Each wall is flat, endless, passes through zero and stands at right angles to its row. A trip goes straight from one point to another. List the walls that it crosses, first one first.

Walls:
(1): [ 24  27 -13]
(2): [ 25 -18 -22]
(3): [-47  14 -33]
(4): [ 11 -14 -22]
Trips:
[-2 34 10] to [ -5 -50 -18] => 1, 4, 2
[26 24  2] to [52 14 -3] => 4
[ -2   2 -44] to [-33  30  29] => 2, 4, 1
[11 35 41] to [ 45 -62 -13] => 2, 4, 1
[  4   0 -34] to [ 16 -29   2] => 3, 1
[-27 -11 -17] to [-9  4 32] => 4, 3
[-7 47 16] to [ 41 -11  40] => 3, 2
[-24 -30  24] to [ 1 -2 -7] => 3, 4, 2, 1

Walls:
(1): [-27 -36  27  13  17  31 -37 -27  19]
(2): [-31  11  -2  33  -3  31 -33   7  11]
(3): [-17 -19 -29   6  30  12 -16  -1  10]
(4): [-31 -16  45 -32 -48  -7  -5 -13  43]
(5): [-32 -58 -39 -34   7  36   1  22   3]
(6): [ 10  14  29  -5 -34  37   3  12  23]
Trips:
[-26 -20   0  -5  21 -10  41 -16 -22] to [-33 -18  18  -8  49 -29 -32  41  17] => 1, 4, 2
[-20 -22   8 -33   5 -13  -8 -40 -19] to [-27  31   7   5  25 -18 -28   3 -22] => 5, 2, 4
[  2 -25  -1 -17  22 -40  19  21 -42] to [ 14 -18 -11   4  -4 -40   0  17   1] => 5
[ 28 -14  -2  10  40   3   1  23  -7] to [ 34 -24 -13  21 -18  11  71   9  -4] => 3, 6
[-10  53   1  39 -43  22 -23  41  -8] to [  1  20 -18  54  21  -2  44  11  37] => 3, 6

Walls:
(1): [ 26  12 -37 -24 -12  44  40   6  -6  13  18  22   5 -24 -16 -35  56  23
  24 -11]
(2): [-16  16 -14  19  -2 -69  38   5 -13  31 -39 -44   9 -11 -19  -7  13  -6
  29 -16]
(3): [ -5 -33  27  29  -2 -25   7  12  40 -29 -17 -16 -46  46   1  34 -28 -21
   9 -32]
(4): [-51  14 -16  23 -30  10  -9  -7  -9 -12  -9 -16 -33  17   0  -5   8  17
  51   7]
(5): [ -8  10 -19  17 -22   7 -37 -13 -29   3  22 -22  59 -23  35 -27  -4 -36
 -24 -42]
Trips:
[ 18  -9   7  11   0  -2  70  16 -25  23   5  27 -34  36   4 -23  32  34
 -20  39] to [ 18  30  -1   6 -37 -10  45  21  68  -8 -47  22 -15  -5 -42  36  12  61
  15  25] => 4, 3
[-29 -20  48  48 -19  -8 -26  41   2  27   9 -11 -14 -14   0 -27 -13  17
 -14 -36] to [ 28 -17   5  18  55 -44  -9   0  -7  23  -1 -28  36   5  17  16 -10  15
 -53  28] => 4, 3
[  9 -18  70  52 -25   2  13 -23  39 -41   3  39   5 -48  -5   6  36  16
  12   5] to [  7 -19  11 -21  55   5  -1  10   4  20   0  36 -30 -25  19  32  28   4
  29  26] => 3
[  2 -44   8 -11 -41  10  25   0 -17  -2  26  -1  33 -34   4 -60 -17   5
   4  20] to [ 23  19  37  23  10 -14   1 -45  17  22  21 -42 -27 -27  11  -6   3 -22
 -16 -28] => 2, 1, 3
[-14  13 -21 -20  -4  -2  37 -11   8  -9  -6  37   8  -8   4 -40  56 -42
   3 -10] to [  5   2  44 -25  32  30  -4  14 -44 -20 -14  33  34 -17 -28  21   5 -13
 -16 -29] => 2
[  0   8  33   0 -14 -17 -37 -30 -18  -2  -7  14  -3 -39   1   2  56   9
 -51  14] to [-28  21  28 -65   9  -8 -63  30  -2 -24  -8  -7  43   2  -8  24  17  17
  42  -3] => 4
[ 10  41 -12  -8 -26 -26  30   4  -3  39 -29  23  13  15  24  23 -32  29
 -24  55] to [-14  -1 -30  59 -27 -48  12  -9   5 -39 -26 -17  36  -2  36  14 -25  25
 -34   5] => 5, 3, 4
[  2 -28  21  28 -36 -29 -11  45  12 -37  -9 -13 -36   9 -45 -21  15   9
 -15  -5] to [ 48 -24  36  51 -12 -10   0 -18 -22 -22  40 -29 -46 -30 -34  32 -35 -20
  -1  52] => 2, 4
[  2  -4  -7  11  -8 -20  15 -36 -12  15  45  22  61 -12  11 -57  36  55
  48  -4] to [-46 -21 -44 -11  82 -51   1 -16  18   9 -30   8 -10  -7 -24  20 -47  -2
  38  34] => 5, 1, 3
[-50  14  15   3  14  39  -1 -20  17   6  54   5 -28  -7  -6  24  17 -19
  47  25] to [ 16  11 -53  45   0  -5  -8   0 -37  38 -39 -52  40 -23 -23 -17  -4  27
  29 -26] => 2, 5
[-19   7  46  13   5  57  61 -45 -23  -7  -2  19   2 -57   8 -18 -15 -47
   2  12] to [-24  48  -1 -38  21  24  13  -7 -25 -23  88  -5  -5 -13  32  10 -23 -15
  32  10] => 4

Walls:
(1): [-18  -2 -32 -23  13  47  56   6 -18 -30  15 -55 -32  14   4 -14 -49 -36
  26  -3  -3  11 -21  36 -19  17 -24 -15  11 -38  24 -29  30 -39   4 -17
   4  -1  -9  29  33   8 -45  19  21  12   5 -18]
(2): [-46  50  -8 -23  17   0   0  -2  -9 -13  23 -26  33  13  22  34  17 -22
 -15   4  20  48   3  39   5  29  59  15   0  -8 -24 -35  -7  -8  19  -9
  -5  -3  15   8  31   2 -19   9 -46 -16  -7  -3]
(3): [-14  11  69  31 -28 -23  10 -27  15   1  21  15  12 -24 -12  -4  18  13
 -58 -42  18  23   9  33 -12 -18  13   1   8 -11  13  27  17  27   6  -3
  64 -37   8 -49  -1  25 -12  45  55  15 -16  -7]
(4): [-15  29 -51   0  25 -25 -30  30   0  -9 -15  -3  20  33   4 -57 -26  51
  13 -38 -46  66  29  35  21 -14  15  32 -44 -39  55 -10  35 -42  22  -6
 -60  -5  61  14  28 -11   4  51 -36 -33 -55  40]
Trips:
[ 13   6 -45  16 -10 -11 -27   4  15  -7   6   5  -6  -5 -42  17  -7  28
 -10  22   5   6  23 -18  17  -2 -15  27  -5 -50 -13  44 -31  -6  19   4
  27  -6  12   5  22   4   1  10   8   8  14  -1] to [ 57  12 -64  14  19 -15  32  -9 -24  -2  48  26  11   2   6 -27 -50  28
  34  -1 -52  47  14  -5 -37  31  -8  -2  19  56 -29 -25  12  25 -34 -29
  59  10 -26  35   4  -9  39 -24 -12 -11 -21  24] => 3, 1
[-12   1 -17   3  -8  49 -26  -3 -32 -43  16  14  21  -4  33   3  11 -19
   1 -33  21 -41  16 -24 -21  -5  32  -3  29  30  69 -17 -65  10  -6 -15
 -57 -25   5 -30  23 -15  -8  26   3  28 -19  -7] to [-31 -48 -11   4 -11  16 -17 -86 -11 -26  -4 -75  35  12  24  58  12 -15
   4 -32 -13 -17  32 -25 -34  15  14 -41 -47  47   5   4   3   4  18  15
  29   4   3  31   0  33   5  -8 -21  50  -9 -12] => 4
[-27   4  -7 -35  18   5  27   3 -19  -1  33  18  14   7  22  70 -57  15
  19  -7  -8 -32 -16  15 -42  22  14  -3   0 -21  24  31  -2   3  14 -19
  -5  22  16  40  18 -47   3   3   6 -16 -34 -36] to [ 32  32  84   2  13  36 -16 -20 -18  36 -17  -4 -26 -34  42 -19 -41  57
  -9  -8  18  24  31  -3  64 -24  -3 -14 -25  -2  33  14 -34 -36  33  28
   0 -27  38  52   7  -6 -10 -11  11  -2  -1  -6] => 3, 2, 1
[  3 -46  34  -9  34 -11 -38 -11   8  10  -7 -18  -5  -9   0  36  15 -43
   2  32  13 -13  11  50  20 -61 -24 -13  21 -13  25 -40  16 -15 -66  -2
  39   8  28  -4  33  19  -6  -4 -13  -2   5   0] to [ 69  18  48  -5 -63  23 -27 -33 -19  -7 -48   8  20  17  11 -24 -22  -2
  10   4 -40  22 -23 -29 -10  36 -23  17 -19 -18 -41  33  30  21   6 -10
  26 -28  12 -24 -43  43  -8   9 -10  -8  21  32] => 2, 1
[ 50   6  -3   1 -40  -1  31 -21 -89  14 -23  16  -1 -15  30  -3 -16  -5
 -40  -5 -56  -9  10 -68 -14  33  -9  35  19 -33 -14  28 -23  12 -12  60
 -54 -11  49 -26 -15  13  -7  22 -36  21  -7 -24] to [ 28  41   6 -34  12  -8  26  34   0 -18  39  -9  24  29  -9 -12  32  25
 -23  -6   8  55  -8 -32 -13  14  -7 -44 -58  16 -10  14  11 -40  18 -40
  20 -41  -9 -27  50  30   4 -31 -12   2  16  -5] => 2, 3, 1
[ -6  -3  -6 -34  36  -9 -18  23 -31 -32   0   4  -5  18 -38 -26 -18   3
 -12 -17  61  15 -36  23  16 -60 -60 -14 -31  18  45 -26 -11  -5   8  16
   0 -18 -22  48  -5  14  16  -5  25  12  -7  -9] to [  5  -5  16 -29  36 -11 -27 -34 -12  15  17 -15 -25  -6 -44  -3 -25  14
  17  23  27   2  20  23  12 -36  -9 -17  13 -24 -14  30 -22 -13  70  -7
 -29 -16   7  16  -9 -43 -52 -22 -16 -39 -65   8] => 2
[ 36 -20 -36  13 -70 -37  -3 -67 -22 -15   0  53 -35  31  12  44 -18 -37
  -2 -39  31  38  22  -7  -5  -5  -1 -47  32   4  18   3 -74   1  27 -13
  -2  10   9  -3   1 -18  19  58  56 -11  35 -15] to [-18  -6  28 -19  18   3   4  23 -36   1 -48 -24 -71 -14 -13 -12 -18  19
  29  51  25  -5  23 -37 -57 -12  29  10  -2  13   7 -11  11  43  -5  24
   8 -21  25  49 -50  41 -13 -27  21   0 -37 -22] => 1, 3
[-38  12 -38   9  19 -35   2   4 -14 -29   2 -32   8   3   8 -14   3  28
   6  31 -56 -14   8  15  28   0 -43  13 -33 -16 -43  36  24 -21  -6  22
 -39  -3   2   7  42  49   1 -25   1   7 -20  10] to [ 19  -8 -29  27 -53   7 -19  -8  14 -35 -65  -7  27  -6  -5 -39 -33   3
  56 -20 -25  -1  10  16   7  49 -34 -13 -17  13 -24 -32 -26 -18 -15  16
   2  43  40 -21 -11 -14 -20  28 -25 -38 -28  19] => 2

Walls:
(1): [ -7  27  10  20  60  41   2 -27  16  -1 -12 -13 -13  31  29   3  -3  25
 -30   1   9  21  -4  12   2   7  14  22   9 -16 -32  28 -18 -28  27 -45
 -10 -74  20  17  -4  15  39  21 -37   4  29 -46]
(2): [-29 -16 -19 -17  30 -43  34   8  14  -3 -22 -17 -52  21 -28  22   4 -35
  22 -37  12  39 -43   7 -16  13  12 -17  14 -18  -1 -17 -10  16  63 -15
 -85 -39  -5   9 -24 -35  -8 -55 -19  30  17 -36]
(3): [-26  30 -12  23 -12  10  48 -17 -10  13  -2  39 -36   4  -1  27   2   3
 -24  13 -53  13 -33  23 -36  69   3  31  47  -7  -9 -54 -42  23   0  17
  33 -39 -14 -79  -2 -25  39   8   7 -34  10 -45]
(4): [ 27 -49 -19  23 -44  28  -2  57  56  20  11 -22  41  10   5 -47 -13 -14
 -21  39 -33  34  64 -14  12 -31  40  16 -18  57 -13  -4 -25  10  -8  30
 -18 -31 -11  59 -34  16  16  -2  13 -60   6 -28]
(5): [-18  -6   0  27  26  29 -20  73  41  -5  36   8 -10   7 -17 -28  -7   3
 -65   5  10 -19   3   7 -23  24   7 -24  -6   2 -78   0  53   6  42  20
   2   2 -18  16 -52 -98  35  15  56  15  15 -19]
(6): [ 14  -1  26  15  32 -12  13  17  24 -27 -19   1 -17  14  -9 -12  -9 -20
  20  13  21   7 -41 -21 -34 -29  11  -7 -37 -19 -39  -7 -14  25   4 -14
 -25  25  19  12  23 -18   4 -12  -9  -1 -25  45]
(7): [  3  -2 -12 -24  -3 -19 -54 -15  11  -2   6  35 -11  36  -6 -12 -27  -8
  -4   3 -17   0  48  13 -27 -42  -5 -36  44 -30 -18 -21  -2  33  19  26
  -4  17  19  39  41 -23 -69  29 -24  -1   0 -18]
(8): [ 29 -43 -53 -48  29   6 -35  15   6 -34  -5   2 -37 -30 -13  20  -8  10
  -3  18  48 -17  54 -70 -17 -32 -33 -10 -15  15 -32 -22 -63   9   8  -3
 -17 -33 -31  -8   7  40 -21  46  62   3  -8  -7]
(9): [ -2 -24 -13   6 -18  55 -13   4  17  22  15 -16 -14  -5   4  19   1   3
 -12   3  -7  27 -21 -57  11  46   9 -14 -14  73  12   4  14 -35  17  -2
   3 -26   6   5  -8   6   7 -10  -6 -14  -9  -8]
Trips:
[-40 -21  14  -7 -20 -19   3 -13  -3   5  41 -44  -7 -13  21  -2   4   4
   2 -58  84  15  -6 -16 -38  -6  18  16  61 -33  17  25  -3  17  11 -11
  32 -40 -15 -27 -20  12  76   8 -66   1  -8  20] to [ 37   3 -60  13  16  -9 -82 -28  18 -25  25 -16  -1 -13 -12 -33 -32  -4
 -21  18  17  -2  -8 -14 -23 -41 -18   0  -4 -15 -28  26  43  15 -36  13
  34  -6  -1  15 -28 -23  10 -55  11 -24  26  48] => 3, 5, 6, 2, 8, 7, 4, 1
[-18  13 -30   2  12 -47  24 -21 -31 -16 -10  29   3 -22  27   3 -14  18
  13  -5 -36  11  49  27  27  -8 -45  25  35   0  12   8 -50   0   1   7
   8 -25   3   8 -10 -20  22   2 -49   3 -38 -41] to [-36  -4  -9 -25 -10 -24 -61 -45  34   9  45  30  24  -8 -21  -6  10 -16
  -8   0  42  11  -4 -16 -20 -38  46  26 -13   4 -33  27 -26   6  22 -42
 -29 -60   0  39   8  21  18  12 -19  30  -9  33] => 8, 4, 3, 6, 9
[-21  -7  47 -29  25 -14 -43 -39  -2  28   5  12  15 -36   5   3   7 -25
 -63  25  10  -1   9 -16   5 -17  -2   6   2  22  55  31  -3  12  36  -8
  51  41   8  61  -2  24 -36 -10  -2 -16   6 -30] to [-18 -21 -16 -32  -2  30 -24  -1 -38 -18   2 -42  -9 -28 -12  10  -3  42
  32   9 -24 -17  11 -42 -14 -25 -50 -20   7  21  16 -20  -3  29 -27 -14
 -26  23  14 -17 -29  -3 -26   1  15 -22 -17  28] => 8, 4
[ -3 -45 -12  10  41   0  -8 -49   6 -11 -59  14  -9 -17 -17 -38 -23   5
 -18  -8  11  44  22 -23 -14  11  25 -12 -30 -19 -14  83  -5 -14   8  -8
 -35 -17  -8  30  18   7 -55   6  13  42  -4 -36] to [-15 -36  48 -37 -17 -14  20 -12  19  -2  25  -9 -19 -42   4  11   3  42
  41 -22   2   9  10  19  21 -22 -33  -4  -7  41  -4 -18  21  20 -42   1
   4   4  24 -44 -34  20 -28 -26  40  -8 -19   8] => 4, 1, 7, 6, 2

Walls:
(1): [-23 -31   3  30  22  17   6   5  10  23  32  -6  37 -28 -62  11 -41  52
 -16  28  13 -20  -2   1  29   1 -10  32   3   9  59  13 -26  -9 -12  40
   7  -1  -4  34   2  32   1 -37 -12 -27  -2 -20]
(2): [  8  25  23  13 -20  17 -11 -14  12   0  24 -58  49  10 -12  31  14  -6
 -38  -4  11 -24 -20  44 -40 -16 -25  35   5  26 -63 -23 -41 -44   3  22
 -26  30  26 -15 -51 -11 -47 -10 -26   9  22 -26]
(3): [ 10  26 -27 -14  27 -22  37  19  50   5   0   3  22  28   2 -10 -12  11
   5 -17   6 -31 -34 -19   7  -7  12  -7  14 -20  -3   7 -10  -1 -26  19
  -7 -15 -16  -1  39 -70 -30 -16 -28  -6  29  41]
(4): [ -8   6  14 -18  18 -45  42 -39  -5  10 -24  22   2  12 -41  16  12   5
 -25  21  34  26 -41  -7 -54  59   7  31   7 -46  37 -35 -47   8  11 -46
 -28  43 -20  33  16  27  -1 -40   4  10  11  22]
(5): [-15 -12  57 -19 -39 -16 -21 -27 -41   8  36  35  21 -50  10 -19   2  29
  48  18  -8  19  -4 -23   3  -8   1  45  -7  -6  26 -17 -13   3 -40  22
   7 -17  13   6  21  -6 -20   8   1  29  63  22]
(6): [-38 -12 -53  31  27 -15   3 -24  30  43  40   6  11   4  26  56  10  25
  14  26   1  21  14 -24  -1  -2 -10  10   3  16  -6  10 -16  26 -27 -10
  78  34  45  35   6  -7   6 -14  35 -23   0  18]
(7): [  3 -46  -8  43 -34  20  24  -8 -28 -37  33 -16 -23  20  27   5   9   0
 -48   8  21   2   0 -34   7  -3  -9 -14  14 -47 -25  15   5  19   9   7
  35  46 -26  15  53  31   7  19  15  23  38  12]
(8): [ 12 -25  49 -14   6   8 -14   3 -13 -46  19 -19 -28 -16   3 -35 -12  14
  27 -37 -14  -1 -32 -64 -16  12 -14 -15   7 -40   5 -54 -52  23 -50  -8
  13  26 -62  45   4 -32  11  -9 -20 -23 -41 -10]
(9): [-11   6  -2   4 -63  28 -20   1 -20  -2  23  64  20 -20  26 -31 -23   4
 -26  -1 -15  12   4  -9 -45  43 -14 -14 -37  -9  59 -35  31 -54  -7  60
 -47 -23 -44  -6  21   7 -32  27  48 -17  15 -24]
Trips:
[ 42  44  17 -25  -1  31   0 -13 -14 -48 -20 -48  -1   1 -27  29  27  37
   9   8  -2  27 -29  26  32  43  11  41  -9 -17  29 -60  33 -10   7   5
  -2  -6  56   2  -5 -33  27 -16  10  25  13  12] to [-10   4 -35 -15  22  18  23  32 -28 -23  24  19  22 -45  15  36 -50  22
  -2 -22   6  -8  62  14  11 -28  24  51 -18 -14 -24 -19  20   8  26 -22
   9  21 -34  17  50  -4 -11  32 -28   1  30  20] => 3, 1, 7, 2, 4, 6, 9
[ 57   3  51  -1 -16 -19  12  27  -1  16  19   2  10   8 -28   8  34  24
 -10  11  14  34  38   7  40 -11 -43  31 -18  -6  61  34  34 -12  36 -31
   4  -8   2   8  48 -47 -11 -29 -47  22  -5   0] to [ -8  24 -13 -14 -18 -61  -1  24   5  -8   3  -9  42   2  -3  -8  48   0
 -28  30 -28   3  41 -29  -7  34  43   7 -24  35 -15  22  13 -57  77  10
   4 -31  30 -15 -15  -6  14 -21 -45  -1  12  21] => 2, 4, 1, 5
[  1 -10  54 -13   1 -44  34  28 -23 -35  -7 -14  -2 -39 -27 -20  14   0
 -11  11 -52  13  -4 -14  15   9 -63 -24  21 -21  -5  20   8  13 -13  54
   6  -2   9 -31 -27  19 -17  11 -30  24 -40 -32] to [  28   28   15   21  -24   -5   31   20   -4  -30   42    5  -87   17
   -8   14   -1    3  -14   18   -2   37   21    1    8  -48  -24   52
  -18   48  -20  -14   23   -4   -5   -3   43   46  -27 -119  -20   11
   50   20  -12  -12   -7  -69] => 7, 1, 5, 8

Walls:
(1): [ 21  -9 -57  45  28  15 -40  11  33  26  17  57  -4  -6   3 -10  12  34
  -2  12  40  -3 -36  12   3  23   8 -22  63 -35  41 -10   7  10   5  -7
 -13 -29 -19 -10 -42  -5  26  24  41  54  37 -27]
(2): [ -2  19  14  -1  40  -7  33 -23 -10 -16  20 -13  18 -16 -11  44 -15  15
  -5  10 -43  12 -20  -6  -9  23 -60 -12  11  -9 -18   8 -32  12 -12 -33
 -10  19  -8  14   3 -24  14  22 -13   5  26  13]
(3): [ 12 -13  10 -18 -19  -1  58 -15  38 -41  -5  -9  34 -12  19   7 -16  35
   9  28  -4 -18  -5  -2  -5 -60  53  35  17 -22 -36   5  36 -10   5 -41
  -6  -7  65   3   9 -15 -15  35  15 -18 -11  33]
(4): [ -5 -25  12 -10  35  41 -45 -46  13 -49   7  25  39  40 -30  25  31  16
 -36   2  40 -59  56   4  38 -10 -22  38   2 -20   4  30  22 -23  11  -4
  -2 -21  38  -6  23   7  28  -8 -12  32  -8 -36]
(5): [ 21  19 -24  45  13   3  62 -37  39 -37  12  67  13  36 -36   1  52  24
  29 -26  -2  11  39   6 -18   6 -36  95  19  51 -45  15  74  37 -20  -1
  24   9  -4 -38  -5  27  46  -6 -42  -4 -12   2]
(6): [ 48  18  -9 -24  -5  -7  -7  -4  -7  67  56  -8 -12  31 -23 -29  20 -20
  17 -33 -29  -1  -4 -15  20 -45  -4   6 -27 -22   5 -40 -29   5  -8  18
  66   9  46 -34 -19  14  11 -24 -28  19 -11 -48]
(7): [ -3 -61  44 -15 -10   1  29  -6  37 -39  11 -33  -8  -6  31  19  22  -3
 -47 -58  14 -25 -11 -34  -2  29   9 -49   5 -54  17 -36  16   6  19 -22
  -4  21 -11  -8  59  -6  -6  10   0  -2  -3 -29]
Trips:
[-49  11   5  -2 -17 -15  23 -34 -50 -47 -39  24   9  48 -39  27  72 -34
  20  -8 -34  -7   8  32   2 -17   5  13 -10 -21 -36  -1   1  -8   2 -24
  -7  -2  14  42   8  11  20  -8   1   7   5  59] to [-12  -7   5  45  31 -34   2 -68 -28  -6  23  32  14  -4 -17  48 -47 -13
   9 -27  21  -6 -10  -1 -22  36  39 -25 -10 -11 -33   8  30  -4  42  -6
   1 -42 -46  -2  13   8 -14  28   6 -12   6  64] => 7, 4, 1
[ 27  11  18 -18  11 -29 -22 -53 -74 -26 -44  22  50   4  72 -46   9 -28
 -11  20 -60 -38 -27 -34  -8  12 -20 -15 -22  22  11 -54  -7  -5 -45 -28
  20  28  28  -3   2  -9  55 -21  12  13  40 -21] to [-24   5 -38  29 -25 -13 -10  32   0 -13  -3 -10 -21 -13 -33 -16  15  -3
   0  26  -7  -2  27 -20  56   1 -28 -38  -9 -22  19 -23 -31  77 -27  25
 -14  28 -27 -48 -16 -13  14 -24  31  41  34  -9] => 4, 1, 7
[ 24  14 -17   2  22   5 -33 -17  -3 -27  17 -41 -16  -2  -2  26  -5 -46
 -12 -34 -72   7 -52  40   9  10   2   6 -11  -1  -8  -8  26 -36 -25  -8
 -30  25  23 -11  19   3 -33 -10  10 -16 -49  17] to [ 20 -22  24 -22  32  40  14  -5 -17  51  13  14 -32  -7 -27 -18  -1  30
  -1 -22  -2  17   1 -22  12  20  23 -39  35 -26  14  28  28 -31 -26 -19
 -28  32 -24  15 -21   6  12  18   0  42 -43 -15] => 3, 1, 4
